Every row gives one point. To make a cloud, some directions were put in groups of two or more. Within a group, all points are equally far from the middle, so they leave a hole (a ring in 2 directions, a hollow ball in 3). The other directions are filled evenly. Then the cloud was stretched, turned, moved and blurred a little. How many holes are there, and how many directions does each take, smallest first?
In the rows, zero is written as 128.

Cloud (22 x 3):
[[190 132  86]
 [109 160 132]
 [171 181 167]
 [139 152 179]
 [ 99 156 126]
 [129  97 104]
 [162  72 162]
 [109 131 118]
 [119 159  85]
 [173 135 171]
 [ 59 134 134]
 [ 68 157 148]
 [174 154  92]
 [198 117 158]
 [110 149 194]
 [156  53 144]
 [ 91 138  89]
 [157 150  52]
 [ 74 128 169]
 [153 114 114]
 [139 143 180]
 [166 132 113]]
Holes: 0

Cloud (31 x 4):
[[131 104  81 162]
 [117 116 189 163]
 [172  99  87 126]
 [140 107 176 101]
 [154 122 181 164]
 [ 98 180 125  89]
 [ 95 179 124  87]
 [196 118 146 129]
 [170 176 163 160]
 [129 191 143 116]
 [126 134 200 146]
 [160 153 144 205]
 [112 151  97  80]
 [181 166 115 100]
 [ 80 173 140 149]
 [166 122 176 168]
 [151 178 163 118]
 [190 152 161 189]
 [102 103 114 167]
 [187 152 112 100]
 [121 175  88 159]
 [146  95  82 156]
 [130 176  91 174]
 [156 185 111 190]
 [179 130  65 113]
 [123  89 176 106]
 [133 145  93 197]
 [101  96  99 108]
 [144 149 114  76]
 [150  93  94 124]
 [119 156 194 148]]
Holes: 1 (3)

Cloud (31 x 4):
[[147  82  92  97]
 [182 102  95 176]
 [153  75 125 171]
 [169 140 148 184]
 [152  84  72 138]
 [119 117  59 143]
 [106 152 175  93]
 [156 188  88 118]
 [ 97 131 102  76]
 [184 149 168 130]
 [150 171 170 151]
 [127 201 116 127]
 [103 114  83  94]
 [117 188 129  83]
 [108 154  79 167]
 [180 163 105  85]
 [166  95 150  87]
 [113 100 140 181]
 [127 198 109 138]
 [152  79  77 135]
 [151  91 166  99]
 [150 184 103  84]
 [142 155 187 110]
 [102 147  79 165]
 [169 117 119  68]
 [135 102 138 192]
 [120 168 114  65]
 [102  91 155 144]
 [201 153 106 127]
 [169 139 112  66]
 [ 77 114 129 136]]
Holes: 2 (2, 2)

Cloud (51 x 6):
[[194 142 133 119 112  53]
 [146 164 110 161  78 113]
 [102  80 129 108 143  81]
 [100 177  99  92 152 150]
 [201 139 128 150 122  76]
 [180 139 105 167 133 187]
 [107 124 139  85  78  61]
 [132 128 172  81 138 102]
 [150 143 122 102 182  98]
 [108 167 173 138  98 105]
 [183 127 101  88 116 141]
 [128 185  80  96 146 112]
 [178 171 118 118  90  41]
 [211 189 128 161 118  74]
 [119 112  91 132  92 116]
 [134 170  69 105 164 159]
 [162 100 121  83 122 103]
 [ 63 112 130  76 127 119]
 [179 135 140 163 154  83]
 [128 100 142 157 141 147]
 [100 177 150 152 111 123]
 [178 125 111  83 138  95]
 [193 121 101 115 124 107]
 [121 137 167  94  81 115]
 [154 204 154 174 112  92]
 [121 174  84  97 161 119]
 [137 148 113 163 162 194]
 [161 220 109 149 108 140]
 [116 118  72 110 107 172]
 [102 155 141 151 138  58]
 [120 151 187 116 101  98]
 [122 128 146 105  66  85]
 [151 158 167 160  86 110]
 [179 137  90 107 127 196]
 [145 189 107  84 114  60]
 [156 139 163 147  96 146]
 [132 142 114 131 105  30]
 [131 115  67 117 111 156]
 [190 223 112 156 110 109]
 [115 120 101  79 162  86]
 [188 201 120 168  91 121]
 [106  83 128 127 138  81]
 [190 113  99 131 120 124]
 [166 167 134 121  98 184]
 [136 222 127 141 128 121]
 [180 200 124 108 132 171]
 [ 80 108 144 122 108  71]
 [ 96 142 118  92 163  74]
 [ 95 135 150  77 100  44]
 [135 190  97  78 113  96]
 [189 194 131 118 120  42]]
Holes: 2 (2, 4)

Cloud (77 x 8):
[[102 173 106 101 143 109 208 111]
 [149 140 182 188 123 142 218  48]
 [ 96 140 118 102 137  66 145  81]
 [ 94 128 158 142 219 153 104 132]
 [117 127 152  81 162 111  83 119]
 [158 167  92 103 134 113 126 132]
 [141 155 101 188 144 124  84 152]
 [159 203 155 139 110  75 133 124]
 [148 147 140  70 133 131 160 133]
 [106 133 159  81  78  59 127 124]
 [138  95 113 108 122 125  62 185]
 [166  80 133 142 166 112  78 172]
 [101  89 116  23 166 129 187 127]
 [140 125 159 224 127 201 118 102]
 [181 135 157 108 187  70 131 172]
 [102 150  75 130 106 137 119 177]
 [ 79  95 149  76 168 125 180  49]
 [133 130 140 106 188 128 120 200]
 [ 99 106 156  11 130 169 172 127]
 [162  88 137 126 138  83 104  62]
 [131  97 163 128 164 146 168 115]
 [172 109 134  94 149 167 125 101]
 [111  99  92 116 123 141  72 101]
 [105 163 187 111 119  95 139 145]
 [137  88 126  71 199  67 147 171]
 [139 104 117 150 121 195 140 139]
 [142 183 138 159 152  91 127 118]
 [171 119 147  89 167 140 159 115]
 [101 155 121  69 148 142 145 152]
 [ 83 164 154 167 186 126 118 119]
 [162 122  61 120 138 165  60 129]
 [ 55  84 157  89 121 170 139  55]
 [156  98 152  76  93  73 124 126]
 [ 93 151 148 196 124 154 105  96]
 [145 137  71  72 205  63  75 144]
 [103 140 177 153 169 165 102 107]
 [ 75 125 144 132 165 153 129  81]
 [165 138 133 209 138 160 154 144]
 [132 148  71 116 141 182 137 115]
 [ 95 107 162 111 132 196 129  58]
 [141 130 147  98 162 159 148 173]
 [ 84 131 153 125 142 116 160 177]
 [106 155 119 135 210 101  82 151]
 [125 190 142 150 146  99 182 125]
 [130 114 118 125  87 101 125  94]
 [148 177  85  70 159 113  96 127]
 [124  87 147 151 106  65 198 101]
 [163 106 171 128 172 107  87 146]
 [123 149 107  29 147 154 126 144]
 [151 104 125 126 176  54  93 114]
 [122 170 140  56 149  98  96  89]
 [112 196 189 140 160 127 144  90]
 [167  94 137 136 157 117 137 137]
 [ 86 133 173 151 144 156 139 136]
 [140 149 128 114 146 130 165 152]
 [129  99  94  93 122 156  78 113]
 [124  87 133  33 175 132  98  56]
 [ 92 131 139  76 110  94 134 157]
 [155 153 133 112  84  88 121 126]
 [ 60 150 214 117 129  87 162 120]
 [152  72 134  21 117 100 161  79]
 [144  92 129 133 140 178 152 112]
 [151 141 156  52 131 105 151 142]
 [132 169  95 144 138 116  48 138]
 [ 99  88  73  97  93 126 100 155]
 [114 104 196 186  74 130 182 100]
 [168 182  74 136 167 109  92 164]
 [150  98  97  98 220 140 124 156]
 [183  90 161 118 136  95 134  95]
 [140  44 110  93 157 122 119 177]
 [ 94  40  56 108 103 143  95 129]
 [159  58 175  32 141  67 142 105]
 [127 113 183 143 160 152 126 183]
 [174 108 171 119 129 100 155 109]
 [108 195 177 124 113  89 121  99]
 [ 46 129 162 122  99 128 174  96]
 [116 167  80 109 135 123 155 137]]
Holes: 0

Cloud (76 x 8):
[[145 181 181 163 176  73 142 102]
 [ 83 111 102  80 119 164 121 136]
 [135 135  99  93  76 110 171 141]
 [133 162 106 141 157 176 111 126]
 [184 198 123  83 153  82 130 162]
 [114  72 137 151 144 141 129  98]
 [101  91  80 137 114 107 141 126]
 [127 116 129 172 162 190 178 129]
 [124 209  94 112 135 122 131 184]
 [119 152  85 157 174 156 141 162]
 [119 174  91 149  94 147 148 115]
 [158 133 176 124 161 162 164 137]
 [192 189 153 175 112 118 167 108]
 [ 85 158 116 195 167 157 150  77]
 [142 107 157 184 116 154  97  74]
 [118 126 129 177 107 167 173 172]
 [162 183 125 124 146  79 108  95]
 [111 117 129 139 128  97 145  50]
 [108 164 188 167 140 114 109 133]
 [145 126 124 154  65 104 171 164]
 [125 144  91  87 159 157 133 151]
 [147 143 121  90 146 143 145  90]
 [120 116 178 142 162 157 203 124]
 [162 180 166 172 148 119 170   7]
 [141 187  97 131  83 147 136 120]
 [113 140  98 159  81 106 138  84]
 [147 119  82 119 125 186 145 161]
 [123 107 164 113 145 122 156 167]
 [116 154  89 112  64 133 115 135]
 [180 118 170 182 152 131 134  75]
 [151 145 141 140 143 130 206 162]
 [111  97 144 176  92 184 171 133]
 [164 146 166 143 159  58 164 121]
 [128  99 159 143 171 103 168 155]
 [123 156 127 130 187 138 147  79]
 [122  65 106 160 117 128 153 127]
 [179 189 135  79 134 124 143 149]
 [128 152  93 142 185 155 122 197]
 [132  75 156 168 126 126 152 105]
 [ 77 125 107  93 160 145 162 134]
 [ 87 131 135 117 164  89 130  93]
 [132 132 138 122  63 152 189  79]
 [149 205 133 153 121  90 125 113]
 [167 136 179  71 115 130 115 135]
 [ 72 143 124 170 107 164 142  61]
 [ 68 149  86 153 138 141  95 170]
 [113  84 124 161 195 121 165 120]
 [155 126 174 211 183 124 169  76]
 [134 114 102  95 118 108 121 104]
 [113  64 132 177 132 127 157  98]
 [129 119 114 135 173 109  91 133]
 [182 127 172 136 129  85 180  78]
 [180 141 152 190 172  90 166 126]
 [162 135 174 156 118 111  99 127]
 [131  68 133 157  89 158 152 117]
 [131 157 167 169 124 193 118 144]
 [152 100 124 146  98 206 171 137]
 [ 94 173 117 150 122 140 192 120]
 [127 139 138 196 146 186 141 123]
 [183 159 151 181 166  98 167 142]
 [149 160 144 145  88  82 121 155]
 [179 171 134 119 135  57 132  98]
 [102 161 110  80 166 101 173 189]
 [182 103 123 173 158 124 163  97]
 [134 189 128 172 135 112 201 121]
 [190 157 170  85 127 123 144 112]
 [175 160 169 133 163  77 112 157]
 [ 45 135 118 148 126 186 155  98]
 [164 142 151 216  92 132 163 100]
 [134 131 126 198 183 119 131 110]
 [163 171  90  51 139  98 130 186]
 [175 184 112 130 120 107 196 138]
 [153 165 114 124 163 142 105  99]
 [128 155 135 125  62 141 155 124]
 [130 179 126 134  95 174 156  83]
 [130 190 170 197 163  93 182  58]]
Holes: 2 (2, 3)
